Each wall is flat, endless, passes through zero and stands at right angles to its row. A trip goes straight from one point to another. List the walls that it crosses, first one first.
In the rows, zero is written as 128.

Walls:
(1): [105 105 139]
(2): [ 79 184 143]
(3): [ 87 129 172]
(4): [113 173 130]
(5): [111  98  94]
(6): [100 120 171]
(7): [ 89 163 121]
Trips:
[182 137 121] to [151 240 157] -> 4, 2, 7, 3
[109 140 155] to [ 90 102 123] -> 5, 4
[ 81 114 138] to [122 136 144] -> 5
[185 132 118] to [142  93 116] -> 5, 1

Walls:
(1): [165 157 122  81 134  91 152  97 101  95 133 124]
(2): [ 78  64 101 175 122 140 130 196 141 147 110 112]
(3): [138 137 123 131 137 134 130 147 145 162  72  46]
(4): [ 54 150 133 130 128 149 136 174  91 134 140 122]
(5): [153  91 105  93 115 141  94 128 152  79 146 139]
(6): [141 155 146 131 133 142 141 142  68 108 171 136]
(7): [132 156 124  71 161 120 115 163 181 112 155 116]
(8): [ 53 110  85 112 124 115 142 119 118 149 101 181]
Trips:
[121 133 157 126 213 130 133 192 103 168  83 196] to [159 105 141 114 115  58 100 150 198 149 110 137] -> 3, 6, 4, 5, 8
[ 94 140 166 141 151 122 134  92 153 115 164 130] to [115 141 113  67  77  91 121 132 124 110 143  66] -> 1, 5, 3, 6
[148 101 124 140 128 104 185 118  88  88 116 122] to [139 113 155 197 153 154 127 107 140 183  44 117] -> 2, 3, 6, 1
[ 98 156 174 142 128 112 180  93 128 113  73 113] to [181 142 103 112 125  73 124 160  83 180 154 117] -> 6, 8, 4, 7
[ 89 145 128 146 131 160 107 114 159 135 156 161] to [136  93 133 159  66 166 122 183 131  67 109 147] -> 7, 6, 8
[104 130  65  95 109 121 100 169 124 104 174 114] to [147 102 207  87  96  94 144 127 147 110 125 125] -> 8, 2, 4, 6
[138  60 103  99 168 111 189  80 157 128 117  99] to [148 131 124 148 131 127 158 139  99 138 139 187] -> 7, 3, 2, 5, 6, 4
[134 183  87 111 118  58 153 125  60 129 108 148] to [123  71 124 123  92 128 173 174 174  83 207  87] -> 7, 5, 2, 8, 1

Walls:
(1): [120 156 100 138 132 105 144 135 137 161  83 111  94 155 163 133 154 142
 128 188 167 177 168 100  97 134 149 104 187 179 182 150]
(2): [186  90 135 135  70 117 146 108 107 114 128 107 119 118 143 155 165 167
 143 109 126 171 103 152 105 101 109 160 100  81 147 160]
(3): [146 116 128 161 122  87 111  86 108 162 157  60 149 104  80 146 136 149
 150 130 126 133  88 103  96 160  63  93 127 173 164 204]
(4): [166 149 174 107 114 116 160 109 118  84 185 135  83 144 107 100  87  96
 100 191  77 147 119 141  75 140 153 181 133  91 128 194]
(5): [159 189 102 153 211 152 112 171 150 115  72 144 150 156 143 163 133 118
 169 161 166 146  91 167 140 176 184 138  92 177 129 158]
(6): [125 105  89 105 129 142 145 150 149 121  92 134 147 137 115 133 135 133
 136  87 131 154 123 159  99 113 157 128  54 122 123 136]
(7): [158 138 146 155 157 164 144 130 137  97 108 102 169 113  93 122 110 138
 128  88 134 158 142 123 128 128 118  88  91 152 149 143]
Trips:
[159  96 114  83 175 119 155 111 136 145 151 111 118  87  99 179 124 103
 177 107 172 147 137  80 196  64 117 145 102  96 129 123] to [ 88  59 139 142 188 121  93 104 153 146 122 187 111 103 145 153 141  39
 104 143 137  93 122 123  95  89  93 195 194  86  90 176] -> 3, 7, 6, 4, 2
[167 137 139 107 100 174 137 121 148 175  90 108 147 112 148  94  87 100
 121 107 131 118 103 127  68 109 146 133 106 134 133 125] to [129 137 170 141 102  96 128 172  95 127  98 119  73 162 186 124 144 106
 124 112 115 140 144 100 150 161 122 140 133 102  75 152] -> 5, 1, 7, 6
[126 150  99 147 121 120 135 126 198 163 108 130 157 137  79  82 104 139
 131 111 127  62 106  78 112 177 153 142 162 142  75 113] to [ 99 146 159 133 142 119 127  94 150 128 139 152 149 146  78 129 158 151
  98  82 169 146 108 109 141  94 103  60  62  98 107 147] -> 7, 6, 5, 2
[101 151 111 137 135 118 133 149  50 102 110 168 124 178  88 177 159 126
 104 121 160 110 110 138 154 140 125 118 210 159 159 116] to [154 121 109  92  99 162 136 175 136 148 162 172 161 166 115  84 138  50
 136 138 151  50 145  49 109 159 145  93 113  97 154 110] -> 5, 1, 4
[ 74  83 107 159 165 173 152 117 172 132  81 163  99 190 131 134 168 125
 142 155 154 151  77 120 114 155 117 135 177 135 161 167] to [167 115 128  72 143 154 133 106 132 176 163 138 119 156 196 128 138 119
 205 138 108  87 109 131  82 200  67 127 214 212 121 163] -> 6, 4

Walls:
(1): [127 159 187 112 163 141 169 130 127 171 122  79 190 181 130 136  99 146
  79 126 176 128 212 110 177 142 125  98 147 162 141 143  57 124 141 121
 162 150  91 124 181  67 139 101 132 132 161 153]
(2): [ 86 151  93 179 181 116 176 101 144  44 160 108 122 170 122 111 110 112
 125 143 128 137  81 112 139 139 128 128 120 135 143 205 145 103 143  81
  78 206  98 154 151 129  90 103 190 126 144 159]
(3): [137 141 118 118 125 125 128 103  79 105  90 138  90 116 100 204 104 124
 110 160  70 171 102 136 101 141 154 133 142 181 144  89 112 147 101 125
 152  56 101 155  87 136 157  83 127  97 141 130]
(4): [103 169 149  81 169 136 134 190 129  75 109 152 121 129  81  98  87 113
 117 140 143 161  93 133 117 108 127 172 121 211 117  78  66  85 128 108
 143 149 106 181  93 117 124 109 149 133 182 123]
(5): [106 129  94  69 113 181 153 121 168 114  82 118 105 164 101  97  90  85
 155 110 170 156 164 104 125 102 147 202 168 149 111 121 154  93 119 167
 160 180 114 111 120 113 153 122 129 124 103 152]
(6): [ 99 127 126 110 179  96 158 122 110 103 128 122 146 120  96 128 173 111
 154 107 134 126 112 173 147 108  98 156  98 127 158 116 161 120 148 116
 178 161 160  83  99 146 142 164 204 188 114 132]
(7): [174 110 168 101 118 135 142 130 116 145  83 102 139 144 124  49 122 129
 165 100 110 129 124 148 105 143 117  72 158 147 121 120 146 141 154 145
 186 104  56 153 129 155 141 125 146 100 101 133]
(8): [133 123 141 115 122 149 143 105 114 160 102  93 188  98 127 140 110 114
 174 150  90 133 128 140  91 153 163 144 187 124 100 145  83  90  96 165
 152  64  72 137  97 194 199  98  90 104 122 126]
(9): [114 162 149  68 129 184  43 113 153 129 106 116  79 121 106 135 110 133
 143 121 140  71  71 123  90 148 119 113 169 112  93 160 135 119 110 118
 150 158  40  79 158 136 144 122 124  87 173 100]
(10): [189 103  86 123 159 171 105  99 179 142 164 203 163 109 105  35 167  97
 138 102 130  82 173 139 131 108 124 146  98 131 149 151  91 150 103  86
 144 144  50  60 126 185  92 152 132 131 168 182]
(11): [157 104  93 113  90 196 119 144  94 122 125 164 162 177  99 180  95  75
 151 131 108 110 132  85 120 104 162 102 170 123 108 116 164 192 151 121
 131 146 103  79 174 151 114 110 164 171  97 164]
(12): [118 164  69 151 175 140 166 155 186  91 127 118 105 162  80 137  60 131
 130 149 207 136 169 126 150 109 139 113 117 120 131 120  78 112 124 109
 186 184 149  72 135 111 142 109 173 159  67 129]
Trips:
[124 109 100 133 130 169 139 123 133 127 181 130 141 138 158 163  95 155
 163 120 135 118 168 149 131 110  70 183 111 109 154 181 165  98 158 160
 182  61 155 161 136 102 172  99 118  98 173 116] to [132 136 159  80  81 143 111  70  84 148 126 163 116 121 166  93 143 120
 149 131  91 133 183 182 145 172 152 124  93 116 142 142 149 144 162 134
 137 144 132 129 129 162 137 131 159 162 115 150] -> 6, 3, 7, 10, 1, 11, 5
[100 126 165 148 143 127 115 165 102 108 153 149 118  46 167 171 113 128
 117 123  94 102 110 127 146 158  78 136 175  91 129 122 156 123 189 173
 140  94 184 121 141  86 138  65 113 173 125 119] to [ 57 103 126 178 163 147  76 119  88  98 111 146 146 143 170 172 124 169
 126  59 134 154 124 113 128 120 138 110 181 182 126 119 139 167  93  83
 166 146 175  75 163 117 159  95 158 117 161  99] -> 11, 9, 1, 12, 2

Walls:
(1): [158 110 109 113 163 125 129  78 104 164 113 150  87 129 129 183 117 133
 116 125 103 100 113 183 106  76 126  92 122 108 114  94 113 118 102 157
 159 150 132 119  60  77  91 184 129  78 135 139]
(2): [120 116 137 193  75  82 107 111 128 134 152  79  97 120 175 153 109  38
 160 151 135 136 114 112 211 170 152 126  80 136  97 174  90 124 129 119
 114  96 127 129 167 148 106 168 111 113  89 137]
(3): [170  74 147 117 148 209 133  80  95 109 155 200 158  94 109 128 104 167
  95  88  94 143 144 137 167 127 122 122 110  76 131  94 132 136 131 163
 117 131 169 195 109 175  65 147 113  26 172 170]
(4): [141 126 139 130 134 165  99  96 111 158 143 214  81 170  78 156 128  75
  98 164 172 155 151 117  97 178 118  83 162 101 181  52 102 127  72  98
 128 154 159 134 171 131 168 108 117 122 151 140]
(5): [ 57 111 158 139  99 113 189 126 166 162 159 106 131  99 160 172 116 100
 125 117 121 128 106 141 129 132 143 108 135 128 166 159 164 143 147  92
 100 124 132 144 216 163  98 124 132 107 169 138]
(6): [116 148 123  94 135 151  94 134 138 131 109  86 108  85 122 162 191 132
 107 141 115  77  71 173 210 155 120 176 146 153 168 116 172 177 159  69
  74 100 150  53 140 156 135  63 152 116 141 120]
(7): [172 120 125 142 143 126 126 118 134 160 132 161 114 122 188 142 107 152
 166  51 167 153 137 128 137 105 107 127  64 180 106 116 114 148 161 142
  93 130  96 150 125 153 123 163 139 169 116 127]
(8): [217 113 113 134 130 107 138 145 137 121 174 164 134 107 131 148  65 127
 134 156 126  70 142 144  77 146 179  95 130 144 140 121 113  77  60 173
 120 155 105 135 178  91  95 112  80 134 153 119]
(9): [146 148 132 147 177  92 116 156 118 185 153  97  89 135 171 134 171 147
 123 120 126  46 100 139 129  84 152 161 172 137 101 109 132 117  74 151
  73 175 156  77  85 145 109  81 180 114 183  70]
(10): [150 151 170 124 107 174 117 113 127 108  96 120  74 102 140 128  87 134
 133 176 137 136 166  98 140 124 105 154 167 117 116 120 131 119 127 111
  95 140 123  82 133 181 166 153  81 172 165 158]
Trips:
[121 111 138 134  87 141 118 109 131 212  88 177 116 129 115 114 132 149
 137 117 118 102 133 106 161 103 211  94 137  81 109  90 166 109 172  77
 137 118 118 151 141 138  81 148 141 116 136 150] to [108 163  73 137 138  95 171 167 144 153 126  98 133 139 174 121 126 155
  80  83 137  76 159 157 102 183 114 152  62 202 194 136 185 127  93 160
 119 162 102 109 149 182  88 139 151  92  91 142] -> 6, 9, 4, 8, 1, 3, 2
[ 69 109 161 146 125 143 125  96 122 131 112 119 158 105 136  98 121  80
 166 171 109  93  99 140 153 113 177 110 110 163 147 123 171 105 131 105
 111  48  87  67  51 154 126  83 113 157 193 139] to [169 119 145  92 151 134 145 116  95 128 146 165 175 135 161 168 122 104
 149 128 100 151 171 130 137 156 166  94 175 140 132 128 140 155 111 116
 107 113 102 113 102 200 189 106 131  76 129 114] -> 3, 4, 8, 2, 7

Walls:
(1): [128 151 162 129 156 145 137 102 131 121 106 173 149 123  96 115 109  80
 145  96 106 198 125 121 139 155 122  53 131 171 117 123 160 100 141 125
 125  95 114 115 153 171 167 168 116  99 114 205]
(2): [138  81  72  93 144 104 105 106  77 105 163 117 161 145  98 106  91 128
 172 123 144 109 120 150  89 140 136 140 147 144 113 121  66  90 133 122
 123 122 104  89 150 140  87 156 180 122 116 171]
(3): [139  91 179 135 131 133 148 123 190 147 113 137 140  76 110 173 117  56
  64 128  87 171 132 109 138 122 109  95 138 167 125 127  99 100 172 157
 160  83 108 141 148 143 140 153 112 105 147 124]
(4): [121 140  89 155 106 122 144 130 127  70 147  92 115 166 153 115 123  58
 100 117 151 165 177 134 112  48 139 127 158 106 144 142  85  85 154 153
 137 140 207 151 149  69 106 131 139  86 135 130]
(5): [130 147 116 119 141 182  90 140 189  88 113 170 100 149 156 156 104 168
 137 113  80 143  77 207 103 113 123 105 110  66 147 169 115 116 109 170
  95 112 152  98 159 118  88 152 150 104 161 117]
(6): [117 135  86 131 161 116  92 100 104 174 109 156 198  99 144 106 142 153
 128  99 166 123 131 186  70  73  87 121 149 176  82 109  93 108 162  68
 137  77 114 170 116 102 119 101  90 100 117 134]
(7): [ 95 133 168 103  79  50 101 116 162 153 166 148 142 166 117  87 129 133
 162  37 115  75 161 154 106 147 127 131  91  76 163  86 170  85 128  93
 244  74 163 138 140 170  86 165 140 156 167 138]
(8): [ 64 129 154 137 122 129 101 134 134 145 143 104 173 102 132 122 112 142
 154 204 200 138 172  97  79 149 180  62 139 123 100 196  66  93 149 103
 189  71 141  55 191 141 152 144 122 149 204 115]
(9): [110 149 124  96 104 151  81 114 153 123 102 163 135 195 112 161 191  66
 150  86 176 119 177 115 123 103 129 101 144 142 171 114 115  92 100 114
 161  80 164 129 175 207 151 131  81 180 158 137]
(10): [120 116  98 125  66 111 101 132 147 149 171 138 143 192 120 140  94 111
  82 120 109 160 114 143 182 173 113 132 162 146 177 120 110 126  68 119
 168 133 121 168  61  88 143  76 167  76 141 106]
(11): [127 115 137 110 114 214 122 169  96 174 109 101 116 101 120 137 150  95
 176 140 133 116 124 151 136  98 127  87 177 144 125 141 154 164  94 121
  89 120 117 120 146 106 165 138 184 125 128 148]
(12): [124  94 116 126 136 159 100 111  94 109 120 107 174 131 189 201  97  86
 169 154 121  98 153 133 102 137 163  52 105  87 142 117 115 152 153 148
 146  96 182 178 105 127 146 154 136 120 111 124]
Trips:
[133 123 128  53 156 101 144 182 104 140 132 127 135 123 136 143  93 121
 182 139  74 134 113 197 154 207 138 192  78 147 104 122 158  91 142 149
  98 159 146  89 150 125 116 162 151 159 187 107] to [141 150 121  80  95  80 158 151 147  86  84 120 143 115 156  92 107 154
 174  99  38  76 148 112 134 112 157 151 112 151 115 108 106 121 120 129
 128 145 130 126 168 130 145 114 148 120 126 156] -> none
[ 89 139  94 173 135 146 135 196 130 143 150 139 101 111 133 176 144  67
 126 128 171 146 164 108 147 130 120 107  91 118 171 111  77 139 104 157
 145 149 127  97 100 147 163 159 138 131  90 158] to [117 140 128 113  75 130 115 113 154 117 149 164  66 102  70 125 160 119
  90 134 144 185 201  53 171 114 160 179 172 148 143 141 138 129 110 117
 138 130 141 158  89  93  96 138 134 118 106 196] -> 8, 12, 11
[144 170 135 120  44 103 117 140 132 121 138 101  95  88 113 162 131 137
 107  96 156 165 168 139 142 114 134  90 142 168 144 111 158 143  40  95
 112 110 215 131 147 191 124  80  82 128 111 126] to [160  91  90 124 177  92 120 119 175 127 187 138 154 106 157  69 129 124
 103 144 159 120 124 134 100 114 174 213 117 148 169 204 111 137 105 129
 134 111 139 114  84 120 167  72 131 135 120 145] -> 1, 11, 8, 6, 7, 2, 9

Walls:
(1): [117 154 144 158  99 133 139 142  72 134 146  81 126 102 160 105 130 120
 101 147  98 136 138 105 119 150  77 174 169 129 162 101 169 101  71 143
 139 156 133  97 117 124 120 122 138 126  86 123]
(2): [167 139 160 146 124 140 143 126 113 133 132 126 127 100 138 147 103 119
 128  96  94  98 131 181 161 149 135 146 138 136 113 135 106 152 139 124
 141 147 130 102 113 120 119 112 143  81 119 125]
(3): [158 123 114 111 132  92 138 137 152  96  87  87  87 164 125 143 122 150
 110 158 121  64 114  86 160  90 133  87 109 151 105 127 123 163  94 122
 176 147 119 185 152 118 143 157 152 135 162 134]
(4): [ 93 121 138 154 139  96 136 127 134 113 114 157 143 128 142 105 135 152
 145 141 133 146  76 103 132 171  79 148 162 100 136  86  95 121 123 141
 122 126 157 115  83 158 182 131 157 100 138 153]
(5): [107 128 117 172 156 121  94 130 133  95  77 151  79 113 151  98 137 141
 144 104 115 132 142 182 125 169 152 103  84 132 127 126  72 150 118 167
 122 186 116 115 144 102 142 110 153 128 106 162]
(6): [164  80 139 139 127 131 137  69 110 102  93 157 153 109 134 104 187 128
 131 103  89 104  60  80 157 137 110 145 139  94 128 162  55 167 187 124
 125 178 160 140 182 159 171 126 145 132 112 111]
(7): [135 121 137 161 126  96 117 131 104 171 114  91 104 139 119 163 130 106
 111 142 135   7  95 153 150 153 129 169 138  89 114 123 143 138  76  95
 114 146 123 137 171 140 150 204 140  94 100 101]
(8): [120 146 118 151 117  57 158 146 147 113 114  77 126 171  76 128  93 168
 141  97 141 136 107 153 156 148 134 113 183 151 125 133 135 156 107 140
 171  68  83 127  80 127 118 107 147 177 135  86]
Trips:
[148  31 105 111 100 111 146 104 117 110 120 107 156 127 114 122  73 138
 152 128  81 158 146 132 105 139 130 145 137 175 116 128 124  98 115 142
  80  71 158 124 195 161  94 143 112 158 161 123] to [114 150 217 145 102 159 128  78 101 129 153  61 148 118 126  80 185  90
 100 144  95 124 151 136 167 133 181 161 139 175 116  68 142 166 136 146
 131 145 141 123 167 135 128 150 147 109 120 117] -> 1, 8, 2, 7
[140 119 113 121 126 139 138 217 146 119 178 160 104  90 112 154 115 168
 161 145 152  78 168 195 155 157 133 190  64  92  91 173 123 104 101 126
 168 113 127 158 174 144 110 141 118 123 128 142] to [130 132 172 138 110  87 110 112 106 111 100 153 138 134 125 153 102 117
 134 105 125 154 126 198  89 146 173 101 140 172 133 131 148  96 149 136
 126 140 145 132 142 146 165 122  98 169 113 143] -> 3, 8, 7
[160 186 124  97 122 125  98 105  78 159 146 147 108 156 147 122 165 158
 174 119 149 176  86 110 117 157 146 148 137 107 128 152 129 160 141 142
 112 149 130 125 104 151  91 132 135 143 113  63] to [107  98 165 162 162 145  67 186 147 164 171  74 123  90 114  76 111 141
 143 132 127 143 123 161 149 118 206  95 107 122 147 129 122 147  65 113
 127 189 139 147 138 171 169  79 141 119 106 105] -> 5, 4, 2, 7, 6, 8
[ 98 134  88 153 108 106 131 152 137 101 163 130 102 159 131 162  54 152
 112 106 158  76 158 143 163 159 136 120 159 124  85 121  80 157 118  92
 152  97 171 104 138 176 127 157 195 122 113 104] to [ 98  80  97 105 138 110 100 139 102 161 146 131 194 105 105 123 135 114
 147  94  80 159 141  70 111  99 110 139 121 162 126 121 141 144 122 115
 146 117 124 133  95 133 161  99 171 144 179 149] -> 5, 7, 2, 6, 3, 1
[148 164 131 171 147  48 161 133 164  92 115 120 111 153  93 146 159  98
 170 122 158 125  96  88 115 143 132 115 157  94 127 146 137  88  92 109
 135 128 145 130  97 156 179 197 105 159 186 115] to [148 138 109 102 156 148 108 134  98  97 164 182 111 125 126  77 165 135
 166 179 133  64 129 110  99 125 101 114 125 134 126 169 133 169 101 120
 175 111 137 131 122 101  52 131 178 171 196 102] -> 4, 7
[133 148 174 127 143 176  55 145 100 162 183 196 137 131  78 113 100 133
 126  76 147 123  99  86 122 136 149  46 113 126  99 155 153  97  85 162
 104 123 120 105 160 116  64 127 154 132 128  81] to [154 189 104  53 174 130  67  76 163 125 123 151 125 103 138 156 113 171
 140 105 156 105 110 131 124 130  95  62 149 126 134 111 108 127  95 112
 148  89 137 136 161  96 158 101 150 205 151  99] -> 8, 3, 5
[140 133 109 105 111 101 135 115 125 125 157 179 115 113  91  89 153  94
 105  84 127 146 140 123 131 123 134 132 160 155 123  55  87  82 160 149
 146 126 142  92 107 156 185 146 159 101 142 141] to [126 152 144 152  87 169 147 110 130 180 140 142 132  83 100 137 145 167
 120 182 118 116 116 154 153 105 141 112 123 131 109 171 125 157  98  78
 128 109  91 118 125 119  74 133 133 113  90 129] -> 5, 1, 7, 4, 6, 8
[115 156 174 149 109 112 129 144 115 139 156 128 138 108 122 113 116  82
 167 170 114 117 191 137 131 122 183  84  70 102 145 149  78 104 128 150
 123 127 108  85 144 122 146 111 121  96 152 134] to [118 149 195 144 101 118 137 109 131  94 143 104 102 128 124 150 174 160
 131  84 180 199 147 170  98 154 145 173 103 146 103 115 111 137  98 157
 104 100 104  92  82 219 106 161 120 132 136 171] -> 4, 8, 1
